Each row of a before or after table is a point. One or more steps were done to the points. Then noise was added and the rows were shuffled. The steps act on how far a point lies along the listed directions, d1 being the first. Write out the steps. A step turns or swaps two directions, mirrors them in a line or flattens them onto one, adds a multiple of one to another, or multiplies one. Angles are multiples of 10 degrees, from the lower direction toward the higher: turns from -170 to 170, lines from 10 to 170 but not 90. Use the fewest steps. Two steps may share a direction if one is a turn and the other turns, adds or multiplies; they go together, in the order done. Otherwise the lowest direction goes first.
In the rows, 128 means zero.

Directions:
(1): [ 88  73 132]
(2): [ 99 153 185]
(3): [175  96 166]
Before (14 x 3)
[[ 75 219 120]
 [ 94 177  75]
 [155 146 130]
 [ 78 180 139]
 [ 83 140 148]
 [ 83 178 146]
 [ 67 156 125]
 [128 163 106]
 [ 94 181  42]
 [103 173  76]
 [ 66  92 125]
 [102 115  91]
 [104 131 102]
 [102  91 121]]
After (14 x 3)
[[127 171 230]
 [119 127 161]
 [141 152 203]
 [140 157 196]
 [181 109 165]
 [143 153 114]
 [ 95  97 136]
 [204 129 204]
 [153  96 179]
 [102  69 159]
 [142 157 156]
 [151  92 149]
 [176 110 173]
 [ 98 123 163]]
Steps: turn d2 and d3 by 130 degrees

Directions:
(1): [137  54 175 110  85 109  95 160]
(2): [144 157 113 121  65  55 169 122]
(3): [141 144 142 148  56 192 117  84]
(4): [171  77  61 183 124 137 145 142]
(5): [134  80 138  83 144 142 195  72]
(6): [ 81 102 108 154 130  88  83  59]
Before (11 x 8)
[[138 191 153 103  51 137 151  78]
 [145 162 106 174 127 167 137 140]
 [134 155 130 103  92 107 143 118]
 [ 75  88 184  82 159  76  96 124]
 [106 116 115 116 208  65 162 137]
 [ 92  83 162  81 119 118 122  59]
 [114 110 148 110 134 118 109 170]
 [157 172  66 171 104 125  89 170]
 [138 214 165  99 103 139 147 127]
 [146 113 102 138 145 112 149 171]
 [140  77 145 113 162  90 114 141]]
After (11 x 8)
[[116 101 151 103 132 119 124 160]
 [105 119 118 115 210  69 161 132]
 [ 97  56 169  51 129 129 164  26]
 [153 206  61 200  96 118  47 208]
 [143 158 164  72  61 145 200  40]
 [141  82 145 116 159  95 109 142]
 [132 141 128  90  95 117 167 103]
 [ 82  44 189  43 174  90 157  70]
 [142 184 103 191 117 160 107 163]
 [141 139  99 162 137 103 109 205]
 [143 167 173  60 116 154 204  77]]
Steps: add -1.5 times d4 to d5

Directions:
(1): [137 118 129 172 124 157 219  80 125 141 110 196]
(2): [113 165  95 168 156 117  65 125 173 148  62 179]
Before (14 x 12)
[[136 129 130 138 131 149 162 106 120 128 130 168]
 [130 165 127 178 152 133  88 121 140 167  61 181]
 [139 145 156 107  99 101 116 139  98 114 174  87]
 [136 143 129 119 130 121 120 132 111 115 144  88]
 [116 144 105 159 151 132  53 125 154 140  71 156]
 [132 137 116 190 161 134  96  73 174 156  81 227]
 [112 124 139 138 114 141 195 120 100 144 118 150]
 [ 91 131 107 157 131 145 146 113 147 147 103 155]
 [108 173  97 174 149 112  59 114 174 163  57 176]
 [ 94 166  89 188 159 114  97 119 179 160  57 210]
 [123 125 156  99 120 127 130 154 123 102 156  57]
 [104 170  67 214 167 137  94  99 185 140  42 242]
 [116 124 130 107 100 131 143 127 115 129 136 120]
 [138 125 143  71 120 105 104 153 108 124 167  67]]
After (14 x 12)
[[135 150 152 108 103  96 100 144 104 115 167  87]
 [140  96 142 158 118 168 201  85 105 131 125 162]
 [137 141 132 119 129 122 125 130 110 114 148  87]
 [116 122 122 186 130 148 231  83 133 151 105 216]
 [144 112 134 189 145 152 170  54 150 152 108 230]
 [146 131 153 175 130 159 191  93 104 159  98 186]
 [119 130 151 100 125 122 111 160 130 104 150  57]
 [ 90 130 108 157 131 146 149 112 146 146 105 155]
 [111 136 121 106 108 121 107 136 126 131 123 118]
 [127 123  99 212 137 171 233  62 139 130  92 249]
 [139 121 145  70 117 108 114 149 103 123 171  66]
 [ 97 159 115 139 137 118  95 147 135 151  81 147]
 [136 115 140 170 111 155 234  67 115 153 121 182]
 [126 149 115 139 146 133  98 123 141 133 107 165]]
Steps: mirror d1 and d2 in the line at 40 degrees

Directions:
(1): [ 79  98  97  86 115 180 146  94 165 152 140  86  74 102 133 153 188 132
 136 206 203 140  85 164]
(2): [146  89 115 153 181  18 110 134 138 126 140 162 106 119 137 200  94 104
 124 175 174 185 104  81]
(3): [ 93 138 145 167  85  88  42 135 170 128 152 134 177 163 131 151 187 158
 127  82 206  65 120 128]
(4): [148 117 121 129 148 138 105 115  84  78  86 221  87 155 104 176 174 123
 154 151  84  62  75 181]
(5): [124 183 140 107 195 172  85  82 147 141 196 125 207 165 130 141  81  92
 163 151 112 143  66 151]
Before (10 x 24)
[[125 154 135 132 125 163 152 147 128 132 172 101 186 132 116  94 108 143
   97  83  92 148 156 104]
 [121  93  97 111 197  76 108  83 138 143 143 172  93 147 127 220 133  89
  144 226 165 161  42 124]
 [125 111 113  82  91 207 209 110 108 133  78  77  63  82 124 111 164 123
  128 197  95 146 120 173]
 [138 162 123 128 173 144 112 119 132 151 160 134 166 161 132 114  81 100
  149 121 112 138 108 132]
 [104 100  89  84 177 113 135  94 157 152 151  65  86  92 144 187 136 126
  144 236 199 210  87 125]
 [141 169 156 128 114 168 111 114 147 110 142 128 177 138 104 110 131 139
  124 116 116 104 126 168]
 [114 132 143 119  86 147 108 128 148 128 146 108 135 131 136 124 140 145
  117 137 143 118 122 122]
 [150 121 120 108 115 186 176 127 106 125  98 128  75 113 119  97 169 138
  144 145 107 107 148 135]
 [114 117  99  84 206 147  95  80 156 147 168 129 122 122 121 198 162  87
  167 249 146 161  35 167]
 [122 155 137 122 158 100  63 114 152 136 169 140 168 147 120 153 136 123
  138 113 146 120 117 130]]
After (10 x 24)
[[ 98 112 112  86  75 208 175 102 138 139  96  69  75  92 127 128 200 135
  134 200 146 125 101 186]
 [135 153 141 137 149  80  64 130 139 129 156 150 168 146 119 146 132 127
  130  92 133 113 137 118]
 [122 156 132 122 134 177 156 136 131 135 179  95 183 129 117  96 107 138
  102  97  94 155 145 110]
 [ 92 111 112 125 156 100  37 102 180 142 167 139 142 143 124 211 216 120
  157 200 204 106  50 157]
 [127 161 124 131 165 141  98 117 143 153 165 130 171 164 133 121  97 105
  152 121 133 129 102 136]
 [145 169 158 134 110 160 111 120 144 107 137 132 178 139 106 108 131 140
  120 108 112 102 134 164]
 [109  89 105 136 167  45  75  99 152 140 140 178 105 159 129 228 166 109
  138 194 198 129  53 116]
 [ 84  97  98 114 137  76  88 110 178 150 151  71 103 109 145 197 182 152
  134 197 248 166  96 118]
 [120 132 147 129  79 132 108 139 140 123 136 116 135 131 136 118 136 149
  111 122 134 113 137 113]
 [140 121 118 102 117 198 168 117 117 130 107 122  78 115 119 104 179 138
  149 157 121 107 136 143]]
Steps: turn d1 and d3 by 40 degrees; turn d3 and d5 by -30 degrees

Directions:
(1): [127 170  73 104 178 141 124  42  89 185  89  53 173 222 119 157  74  92
  78 194  90 170 186  75 131 169 101 170 121 129  77 156  96 141  74 152
 154 183 180 106  98 121 107 127 146 102 115 114 130  83 154 120 178 140
  62 101 126 137 152 148 135 169 198 120]
(2): [134 165 134 181  80 108 202 109 146  94  76 129  63  73 146  99 178 108
 127 112  84 124 146 131 154  83 124 177 112  80 216 142 159 129 135 135
 154 112 171  97  89 141  75 190 103 153 111  51 134  60 138 168 118 175
  52 179 148 131 189 145 132 210 115  67]
(3): [156 133 164 143 181 181  83 122  25 149 115 156 143 137 148 122 149 162
  81 156  65  82 114 121 105  22  94 120 160 173 151 194 130  68 241 141
  85 198 107 115 148 103  62 118 185 141 169 126 123 105 159  93  90 131
 137 179 113 118 109 138 172 130 125 106]
Before (9 x 64)
[[122 137 117 133 133 145 124 116 116 133 118 135  99 122 129 127 138 138
  129 126 117 125 145 129 126 123 117 137 128 114 146 155 120 108 146 140
  123 121 136 137 125 153 116 142 143 130 133 121 136 106 141 125 134 122
  127 142 119 131 144 114 122 150 121 103]
 [141 147 138 131 185 162  84 112  25 157 129 114 176 167 137 142  99 144
   85 173  47  99 139  87 100  79  99 143 168 159 123 188 130  96 196 136
   97 205 128 117 137 102  83 100 168 127 155 121 138 105 172 107 126 131
  123 145 134 119 127 134 158 142 152 106]
 [115 157  89 148 139 132 142  84 116 133  86  91 126 177 127 119  85  92
  111 151 100 157 167  99 138 152 120 168 110 112 121 154 111 147  98 146
  159 162 170  97 103 139 121 128 149 107 123  96 127  90 140 133 160 153
   58 136 132 138 179 141 129 174 171  98]
 [143 180 129 176  66 103 214  89 170  95  67 133  51  82 139 112 180  83
  138 111 100 132 150 129 156  91 128 175 100  44 222 133 163 142 110 146
  169 109 182 103  75 150  75 210  79 145 107  41 145  58 144 176 130 179
   45 174 165 142 208 162 130 212 104  77]
 [145 136 162 174  91 131 160 160 117 105 117 159  74  82 165  79 185 135
  120  96 110 100 112 145 125  73 115 164 131 126 214 151 161 116 187 112
  119 116 123 114 130 124  77 148 123 149 151  88 132  98 139 139 100 161
  107 175 138 114 150 130 139 160  89  87]
 [130 166  98 145 199 150 119  69  84 173  92  72 161 202 147 147 112  95
  100 169  95 147 144  86 118 135 121 165 121 123  91 165  97 111 110 129
  129 170 174 112 123 126  99 144 133 126 128 104 121  85 143 131 137 134
   76 128 121 139 159 132 134 150 172 114]
 [138 112 186 146 114 139 113 182 133  73 143 180 100  63 146 101 184 159
  137  96 136  95 104 160 110  56 129 101 131 145 179 133 144  98 189 114
  105 127  98 136 154 133 110 134 125 145 159 147 118 157 124 116  86 135
  176 161 124 109 110 121 147 116  75 129]
 [127 143  86 112 128 132 129  82 136 172 108  79 146 198 130 138 109  83
  110 148 115 171 172  87 141 186 116 150 117 107 113 139 122 163  65 151
  150 131 150 130 102 138 127 135 114 108  98 118 129 103 129 140 157 138
   81  98 146 121 139 143 125 160 173 130]
 [128 153 111 128 154 144 141  87  91 158 115 114 143 140 131 150 119 109
   94 165  80 113 134 115 133 100 115 140 146 135 128 147 110 135 135 150
  116 178 146 123 116 133  87 124 154 136 137  95 135 103 139 123 128 134
   99 138 114 137 142 150 151 148 139  96]]
After (9 x 64)
[[119 128 112 115 140 142 111 121 126 141 135 130 118 143 120 137 116 143
  132 135 139 135 144 124 125 155 123 126 128 123 112 141 106 118 128 138
  119 114 127 152 134 155 142 131 141 117 133 145 130 129 131 119 144 104
  154 120 120 131 126 104 114 120 122 125]
 [122 168  58 120 212 140 120  39  96 192  90  36 194 249 134 170  76  78
   96 184 108 181 166  66 129 189 122 175 112 123  44 154  81 133  53 140
  152 172 191 111 112 131 117 132 125 108 114 117 122  88 141 130 172 124
   63  89 117 143 157 131 122 147 203 128]
 [151 112 137  73 208 187  25 124  58 185 170 152 198 207 115 175  85 146
  101 165 147 111 104 116  83 107 105  67 157 174  51 159  97  99 173 141
   83 198  84 159 171 100 135  70 173 101 168 199 131 181 145  64 132  85
  216 108 110 126  66 132 152  41 134 188]
 [121  82 184 138  71 105 123 226 205  45 179 194  86  34 133 101 178 161
  183  55 195 102  89 187 115 112 160  77 117 126 162  78 151 133 141  93
  115  65  83 158 166 149 170 124  89 142 138 172 122 207  91 130  90 116
  213 132 130 113  98 101 118  78  51 158]
 [114 147  78  98 157 127 134  78 126 171 133  89 166 174 115 169  81  88
  107 170 124 151 149 102 138 175 128 135 132 136  76 118  92 166  64 151
  134 158 152 138 115 141 134 108 136 117 122 125 134 131 126 119 158 119
  109  89 115 143 137 145 133 123 163 130]
 [119 154  80 116 194 162  94  61  69 179  95  72 182 244 118 144  45 101
   81 188  95 162 177  74 121 167 108 158 121 148  61 173  79 139 102 152
  150 204 165 101 116 123 126  92 180  85 137 134 124 106 150 100 174 137
   73 118 115 138 152 147 136 144 201 126]
 [141 161  87 110 177 162  97  49  72 205  85  66 171 234 139 145 105  87
   65 191  66 160 185  64 126 146  88 160 127 137 106 188 112 137 113 168
  134 188 158 112 108 123  83 131 151 101 116 105 126  73 158 114 154 142
   63 119 133 118 138 155 154 176 196 120]
 [101 142  75 101 123  90 146 103 160 142 146  60 170 177 103 161  54  87
  145 145 138 176 169  86 131 243 150 160 121  99  75  98 116 180  22 119
  163 116 167 134 103 138 181 108  91  96  92 125 142 135 130 152 191 122
  103  61 147 134 157 126  96 140 168 141]
 [127  83 155 113 120 126  86 204 143 120 191 161 134 126 136 107 129 151
  144  94 198 119  84 157 104 160 140 104 141 163 108 100 127 139 140  89
   97  94  67 164 177 120 171  78 125 116 160 181 132 197 111 104 116 100
  209  98 123 111  75  99 120  51  93 175]]
Steps: multiply d1 by 1.6; turn d2 and d3 by 160 degrees
